Every row gives one point. To make a cloud, some directions were put in groups of two or more. Within a group, all points are equally far from the middle, so they leave a hole (a ring in 2 directions, a hollow ball in 3). The other directions are filled evenly. Then the cloud was stretched, turned, moved and blurred a little. Count the holes, and give their numbers of directions, smallest first.

Cloud (14 x 2):
[[22.6,18.2],
[14.4,22.9],
[9.1,23.6],
[3.1,-29.6],
[25.2,15.1],
[-7.7,-27.0],
[-15.1,7.3],
[-11.6,-24.0],
[-15.5,6.3],
[-7.7,-27.0],
[4.2,-29.5],
[-9.3,15.4],
[17.3,-24.1],
[10.8,23.5]]
Holes: 1 (2)

Cloud (19 x 3):
[[31.9,14.0,7.5],
[7.4,-37.8,-1.0],
[-8.6,-4.7,-5.7],
[15.3,-16.1,-37.7],
[21.2,-12.5,-23.9],
[-21.0,-9.8,4.2],
[8.7,-20.8,10.0],
[-28.9,-20.2,7.2],
[-31.1,-8.9,15.8],
[-28.0,-5.4,-8.6],
[15.5,-24.8,-15.1],
[-11.1,-28.8,-18.1],
[5.1,-14.9,-35.5],
[-29.2,-5.2,-10.2],
[2.1,-26.6,-2.7],
[-5.5,1.9,35.0],
[28.3,4.5,-2.2],
[24.7,-2.3,-1.1],
[21.1,12.1,2.4]]
Holes: 0

Cloud (29 x 4):
[[12.7,36.3,13.9,-17.9],
[11.0,10.3,-12.1,-4.2],
[-5.4,19.0,-0.1,-31.5],
[-11.9,14.3,-26.6,29.5],
[-13.0,-2.7,22.6,-6.2],
[9.9,6.2,24.8,-2.0],
[-4.2,-15.3,8.6,-12.8],
[0.3,16.8,-19.9,-17.0],
[0.7,0.6,19.6,-3.6],
[-5.6,-21.2,-12.1,35.7],
[20.6,3.7,21.2,-5.2],
[7.1,12.6,-21.1,-10.6],
[22.4,-1.8,4.4,-0.9],
[-29.1,34.1,1.5,-12.3],
[10.6,20.2,-7.7,-13.8],
[5.4,5.8,-14.3,22.6],
[2.5,36.6,28.5,12.0],
[14.3,19.9,-1.6,43.3],
[4.7,27.1,27.3,2.7],
[-21.4,12.8,11.6,28.9],
[-1.0,-37.9,-6.6,23.3],
[2.4,16.7,-0.2,-36.2],
[-23.6,-12.5,-30.2,10.1],
[-8.3,18.3,5.5,33.9],
[3.4,50.9,12.0,12.7],
[-10.6,-9.2,-17.3,-8.8],
[16.1,26.4,4.7,-4.8],
[5.1,27.9,0.1,-1.4],
[46.3,4.4,21.8,7.8]]
Holes: 0

Cloud (71 x 8):
[[18.7,9.2,-11.7,-1.2,32.2,-1.2,4.6,-2.3],
[-22.0,-9.5,7.6,-4.3,-8.5,51.9,-4.0,2.2],
[-17.0,-19.7,29.6,8.7,24.3,45.2,-6.8,2.9],
[-1.1,-27.2,47.9,23.4,19.6,30.1,17.1,1.6],
[23.9,-22.6,26.0,16.9,15.7,-0.1,12.6,38.4],
[37.5,0.1,-11.3,3.2,-4.5,-7.1,-11.1,14.3],
[-4.4,12.3,1.7,-8.2,3.7,-27.7,-21.9,9.3],
[-2.6,4.5,-4.3,1.8,-11.2,22.1,4.4,-48.2],
[4.7,1.2,17.2,33.7,-25.1,33.5,-0.4,-5.6],
[5.5,-23.1,38.7,-21.8,24.0,29.8,8.0,9.0],
[10.5,-26.6,20.6,-16.5,-5.4,3.5,-12.9,36.9],
[11.1,-9.5,5.3,0.7,-4.0,-15.3,2.6,-30.4],
[29.3,-27.2,27.7,21.7,-2.3,16.1,12.0,-0.8],
[21.2,-23.0,40.2,14.7,-20.3,6.8,-4.5,4.1],
[10.5,-39.1,-11.0,27.8,12.5,15.3,6.7,8.7],
[18.8,-24.6,-13.4,7.8,11.5,20.7,-9.7,-20.3],
[-25.5,9.9,-18.1,-12.0,-17.0,31.6,1.5,-30.0],
[-8.9,-6.1,5.2,12.7,-1.8,0.3,-33.7,24.7],
[27.0,-7.1,28.9,10.9,8.7,-5.5,-6.5,26.9],
[-24.6,-27.0,-7.4,1.4,3.0,10.4,-25.7,15.1],
[-21.5,-18.5,-22.5,-13.6,1.9,20.1,11.4,-21.4],
[-19.4,-36.5,5.1,8.1,8.9,6.1,-18.4,16.4],
[-36.2,-13.0,9.0,-19.2,-30.8,13.6,-11.2,-14.5],
[13.3,-10.0,19.5,13.0,-6.1,1.8,13.0,37.1],
[7.0,-1.2,11.5,10.9,3.9,-12.2,-20.8,33.0],
[-28.7,21.1,20.9,-1.4,-33.6,11.9,-12.3,12.6],
[-1.2,-14.2,-6.8,-9.1,6.8,-3.5,30.5,6.6],
[10.5,-10.4,-17.7,28.6,1.4,5.6,-12.8,-1.7],
[-4.7,-16.7,14.8,6.6,10.3,38.6,-23.0,13.0],
[-25.9,-2.3,23.5,-11.1,-5.2,7.7,-9.6,-37.4],
[19.4,-48.0,3.6,-10.3,7.9,17.0,-12.7,16.8],
[-8.7,-10.3,23.7,-11.6,7.3,19.5,-1.5,45.5],
[8.1,-26.0,9.6,1.4,-23.5,46.2,11.0,-7.0],
[-35.3,9.9,-6.9,-12.3,13.0,-5.1,-21.7,4.7],
[25.4,-18.2,14.2,9.3,0.6,24.7,11.9,-27.2],
[-17.9,6.4,-25.4,-13.0,-23.9,17.1,-5.6,-41.6],
[-15.8,-6.9,37.8,10.7,2.8,32.1,-10.5,-16.7],
[3.4,-14.3,11.9,36.1,0.2,7.8,-16.0,3.6],
[-27.2,14.6,5.6,-29.2,24.5,8.6,-6.9,2.2],
[-18.7,-9.5,-9.2,0.6,-11.9,15.5,22.1,-27.5],
[-22.6,24.9,-5.1,-35.1,-19.9,20.4,-13.0,-10.2],
[-16.9,10.8,-10.9,4.9,7.0,27.9,11.4,-32.6],
[-32.0,-4.6,-5.5,-20.9,8.3,24.4,-11.0,-28.7],
[-1.8,-30.6,11.8,13.2,22.1,-12.8,-1.6,-0.9],
[6.1,-11.8,-6.1,-16.1,11.5,-4.2,-29.8,36.7],
[20.1,-13.4,8.0,-11.9,8.6,19.4,18.7,-30.0],
[-0.1,-20.0,24.5,-7.3,20.0,-8.0,-9.4,-16.3],
[-2.8,-3.2,-25.4,-13.5,0.1,12.5,4.0,28.3],
[15.0,-12.3,-19.1,-2.1,-6.0,18.1,-33.0,-18.4],
[1.1,1.1,24.0,23.8,-2.4,13.7,-28.3,5.6],
[-1.1,-30.5,6.7,36.8,-1.8,17.5,8.1,13.4],
[-1.0,-3.8,40.4,-11.0,10.8,2.2,8.6,-18.5],
[-33.0,-5.7,-8.9,0.8,21.7,-2.9,-22.7,17.3],
[-34.3,19.3,9.2,-15.1,-1.5,-3.1,-6.0,9.9],
[-7.1,-12.5,-24.1,13.3,-31.6,10.5,-4.7,-9.0],
[0.2,-39.6,19.2,-8.7,6.7,-0.7,-6.1,33.2],
[18.9,0.1,28.8,-10.6,13.5,-4.7,-21.9,12.5],
[-22.7,9.6,-1.8,4.0,-22.0,-11.4,-31.0,13.8],
[-11.9,3.1,-10.1,22.9,-38.2,16.9,-1.9,2.1],
[-2.9,0.4,-8.4,-9.9,-31.5,27.0,-25.6,20.6],
[30.9,-12.8,-13.6,-24.0,-18.2,-0.8,-24.4,22.7],
[25.7,-7.4,43.4,7.5,-17.7,5.7,1.5,13.4],
[13.4,-22.6,26.0,-21.6,0.4,18.0,-16.7,-18.2],
[23.2,-16.1,-23.6,-7.3,16.5,-3.0,2.9,31.2],
[1.8,-39.3,-14.7,9.7,-4.3,22.8,11.9,10.4],
[24.9,-24.4,8.5,25.5,-17.2,7.0,-6.4,-11.7],
[25.2,-38.5,-8.8,-12.5,23.9,12.6,-5.9,-8.7],
[-22.4,3.6,1.3,12.8,-13.8,39.5,22.0,-21.6],
[-35.2,14.4,26.0,12.5,-36.7,25.1,-7.2,-5.7],
[20.1,3.0,-11.1,4.0,7.1,-20.7,-4.4,13.3],
[-19.2,21.3,4.4,-11.7,-0.9,-21.3,-10.1,2.3]]
Holes: 3 (2, 2, 3)

Cloud (106 x 9):
[[-18.4,-26.6,-1.6,27.3,32.8,7.8,-16.1,-7.0,2.8],
[10.3,27.3,-12.6,17.6,21.1,29.4,6.3,2.4,15.0],
[11.1,-17.6,24.0,20.0,28.0,-1.5,-15.9,0.0,12.6],
[-19.7,2.1,28.9,30.0,3.4,-3.5,2.6,6.6,-14.3],
[-25.7,7.7,-13.8,-18.0,4.2,10.7,20.9,-6.5,18.2],
[9.7,-20.1,0.7,5.4,-1.0,-16.8,9.8,18.9,33.1],
[-32.7,-10.6,9.1,-6.9,0.4,-1.9,-15.1,-22.4,-18.5],
[-11.4,3.4,21.5,-20.2,6.5,11.8,-17.6,8.1,-20.8],
[-18.4,45.7,2.8,12.7,15.3,10.2,-3.4,-16.5,-20.4],
[-17.7,2.7,-9.3,16.9,-6.1,2.9,-30.8,-14.1,21.3],
[15.6,19.5,18.4,-9.9,-17.6,-6.1,-39.0,-47.6,0.7],
[-22.8,27.8,11.8,-26.4,21.4,11.0,34.6,14.1,15.8],
[0.0,-38.1,-18.6,33.0,23.1,19.0,-13.7,5.3,12.0],
[-8.8,-9.0,-43.1,8.9,12.1,7.9,24.8,-21.4,-1.0],
[-16.9,0.4,16.9,18.5,-10.1,-7.6,19.7,-28.0,7.5],
[3.9,-4.0,-20.1,-26.9,6.3,-29.6,19.5,10.6,17.6],
[28.3,2.9,25.8,-4.9,21.1,18.2,2.8,12.6,-8.1],
[-11.3,-32.9,1.1,-6.9,25.4,-32.1,25.8,20.3,5.4],
[-16.3,36.4,-5.4,2.7,-11.9,23.5,8.6,-8.1,-4.8],
[-4.7,-6.0,-2.7,-2.2,-19.0,47.8,-0.5,-10.1,-1.1],
[-15.9,-11.0,-12.4,3.9,23.9,-30.7,17.3,1.1,24.1],
[13.0,17.9,1.8,18.9,15.3,30.0,11.5,22.4,17.0],
[0.4,21.1,-4.5,31.8,-9.6,0.9,11.7,-6.6,-24.2],
[12.5,37.6,11.1,6.3,19.4,2.4,-6.4,21.1,14.8],
[2.7,-5.5,8.5,30.4,27.4,-22.7,17.7,-17.6,12.4],
[-5.2,-10.0,30.7,3.9,38.9,-9.9,-20.3,3.2,9.9],
[-6.9,-1.3,55.4,6.3,-2.7,-30.3,-16.8,9.9,-14.1],
[-11.4,11.6,31.7,3.0,5.8,-34.2,12.1,-8.2,7.7],
[14.1,-14.4,-3.9,30.3,-15.3,7.1,-13.1,-2.3,-40.5],
[-24.7,-17.7,2.7,18.0,6.5,-8.5,-1.7,-31.8,-4.7],
[6.0,20.6,1.2,13.3,-5.9,3.9,-49.8,-6.8,-12.4],
[38.9,-13.5,-14.4,36.0,3.8,0.9,-14.9,0.2,4.9],
[0.3,-3.3,22.6,-18.3,17.4,0.8,-1.5,16.1,-19.2],
[-3.9,18.6,39.1,13.1,-7.5,28.0,-16.1,28.7,-8.6],
[-13.0,-36.6,-20.5,8.2,9.1,1.5,7.8,-23.2,-12.9],
[4.1,-14.3,10.8,-0.2,38.4,-22.0,-35.6,1.0,20.7],
[18.0,19.7,17.6,-22.0,6.0,6.8,-1.9,8.1,9.2],
[9.6,6.2,15.9,11.5,8.9,-24.1,8.2,-46.0,-5.2],
[-17.4,22.1,-6.2,5.4,43.6,-0.3,-19.4,-0.4,40.9],
[-3.8,-11.9,-21.3,27.9,23.8,-27.8,6.7,-29.3,20.4],
[-19.2,-4.2,-1.2,0.8,-12.2,-37.2,6.3,4.8,16.4],
[12.8,-21.5,-8.9,32.8,12.2,31.3,3.2,19.9,13.9],
[-20.6,-30.7,0.9,20.7,4.5,-20.0,-5.2,2.1,-9.1],
[19.9,27.9,-8.4,5.9,31.8,-22.7,21.0,29.1,6.5],
[7.8,0.8,-11.9,-5.0,28.1,-19.2,-38.0,6.7,-27.1],
[15.6,20.1,-5.7,-26.2,38.8,-27.8,-15.4,-21.2,32.1],
[2.3,-19.1,22.3,-17.4,11.6,-0.4,-9.8,2.1,12.8],
[-3.9,18.2,-30.8,-1.2,-5.1,-20.1,-10.0,-31.1,-8.5],
[29.2,-1.4,9.1,27.4,37.3,-9.6,-31.1,-16.6,24.6],
[7.7,-6.4,33.8,-18.7,14.7,13.0,-1.5,2.3,10.2],
[-2.1,15.3,9.8,3.5,26.1,-42.7,-7.0,-40.4,12.9],
[21.7,14.3,-15.3,5.0,12.4,18.8,-14.7,-19.9,7.1],
[-15.8,28.8,-9.9,13.0,-11.4,-12.7,-8.7,-5.5,-29.4],
[10.9,-9.6,-7.1,37.8,18.5,-4.4,-40.3,-11.8,-16.7],
[-1.1,-28.7,-29.9,11.9,14.6,-2.5,-9.5,-34.8,-21.2],
[16.5,7.4,-21.5,-7.1,6.9,-7.1,27.9,15.6,8.3],
[-39.3,9.3,38.1,-14.0,8.2,-0.3,6.2,-2.9,-8.6],
[20.7,33.5,12.7,-17.4,3.8,-12.4,15.2,18.3,6.5],
[-3.0,21.8,-2.1,-20.2,11.1,-35.3,0.9,-17.5,5.6],
[-9.1,0.0,41.7,-0.1,2.1,-36.0,-20.3,-19.7,-13.8],
[-3.9,28.1,9.7,-26.4,12.9,-37.1,-13.9,-23.4,22.3],
[5.5,-9.7,-0.3,-16.9,12.7,4.8,28.5,5.6,36.1],
[-11.9,29.0,20.0,-4.6,15.2,-2.6,-4.3,-9.2,-28.0],
[20.5,-1.2,11.2,-10.3,36.9,0.2,-7.5,14.4,-12.6],
[29.3,-5.3,6.4,26.6,23.1,2.6,-4.1,11.8,24.5],
[7.4,15.3,0.2,23.3,7.4,-39.5,5.0,17.3,-11.8],
[-7.9,23.9,-7.1,-22.6,43.9,-17.7,1.4,-19.5,32.6],
[-7.6,29.1,-1.8,-9.1,34.4,-24.9,-17.5,-16.5,-20.8],
[23.7,-8.5,-9.5,38.8,-6.2,1.7,0.5,-8.7,20.9],
[-3.4,54.1,-0.9,14.0,1.6,-17.8,-23.0,-21.8,-14.2],
[-2.0,-21.6,9.0,5.4,-0.5,-40.3,13.5,-10.8,-4.0],
[15.9,25.9,-4.4,4.7,35.1,10.4,5.9,30.1,21.2],
[7.6,-27.8,-13.9,-5.6,-20.9,13.8,0.0,-17.5,11.8],
[-35.4,5.3,21.4,-1.1,23.8,-15.4,-18.4,-22.8,-3.3],
[-17.4,9.1,10.9,31.0,-7.2,-29.6,-13.2,-25.7,-8.3],
[-11.5,9.4,14.4,-25.6,1.6,15.2,-14.2,-10.6,17.6],
[-17.1,21.4,-22.5,-7.7,23.9,-17.9,-5.2,-2.3,-16.9],
[-2.2,-48.3,-12.6,4.6,17.4,19.0,4.1,-12.3,3.0],
[19.1,3.7,-8.7,6.3,-15.7,20.0,-16.9,-19.7,-5.9],
[-7.9,20.1,-9.5,-11.3,39.8,-26.9,-18.5,1.2,-23.4],
[26.5,2.8,1.2,1.1,34.0,-7.9,-24.2,12.3,-17.0],
[10.7,-3.0,24.1,8.9,23.0,-11.1,-25.4,11.6,18.4],
[-9.2,5.9,-35.4,-15.5,21.6,13.6,0.7,-14.3,23.2],
[-27.0,5.9,10.0,-4.0,9.3,23.7,2.3,38.3,-32.1],
[30.3,-14.2,1.5,5.7,8.4,-0.3,-7.5,13.2,-22.6],
[-5.5,37.3,-0.3,24.2,4.3,-22.4,-11.8,-6.1,-10.2],
[4.5,-27.5,-13.8,18.3,15.4,12.0,12.1,5.5,40.0],
[3.9,-12.6,4.5,9.3,-21.3,-23.5,-28.2,7.2,12.0],
[-35.7,13.6,-9.4,-20.9,12.1,-14.3,2.4,-13.3,1.6],
[-13.7,19.3,-5.4,-17.7,-9.7,-11.5,10.9,-7.0,-0.9],
[3.2,22.8,-7.0,17.5,-17.0,-9.8,13.0,11.1,-12.6],
[-5.6,26.9,-31.8,-0.8,29.8,-12.4,-1.8,-10.9,-2.3],
[-49.7,17.0,31.4,3.8,11.3,-8.9,-2.8,8.9,-2.4],
[11.8,-24.7,23.0,9.2,10.3,-20.6,-9.5,-25.3,-7.3],
[-3.6,28.7,-1.9,26.6,-3.4,28.7,-19.2,-10.5,7.9],
[-0.1,17.3,29.5,-26.8,-4.9,-15.7,-42.4,-26.2,8.3],
[-8.2,29.2,-3.0,3.5,13.8,-15.8,7.2,18.7,-19.2],
[23.2,-28.3,5.4,38.5,16.7,0.6,-9.6,8.1,-2.4],
[2.4,31.9,6.2,24.2,-13.4,-6.9,-9.0,-3.2,4.4],
[6.3,-21.2,-3.0,29.4,10.8,-11.8,-39.4,-5.6,-5.3],
[-5.3,-15.0,-26.2,14.1,45.6,8.9,-28.3,20.4,20.3],
[9.7,9.4,-20.6,31.1,-4.4,-8.9,9.9,4.6,4.9],
[-10.0,38.8,33.0,-7.3,-12.6,-8.0,9.7,-15.5,-22.4],
[4.3,2.4,-16.3,5.7,-22.5,-1.5,28.8,-8.9,-10.0],
[-18.0,-8.9,20.9,-1.9,-6.7,28.5,-24.1,-31.8,8.3],
[-6.9,-15.4,18.3,-7.5,-12.6,15.9,-12.9,-17.1,13.5]]
Holes: 2 (2, 2)
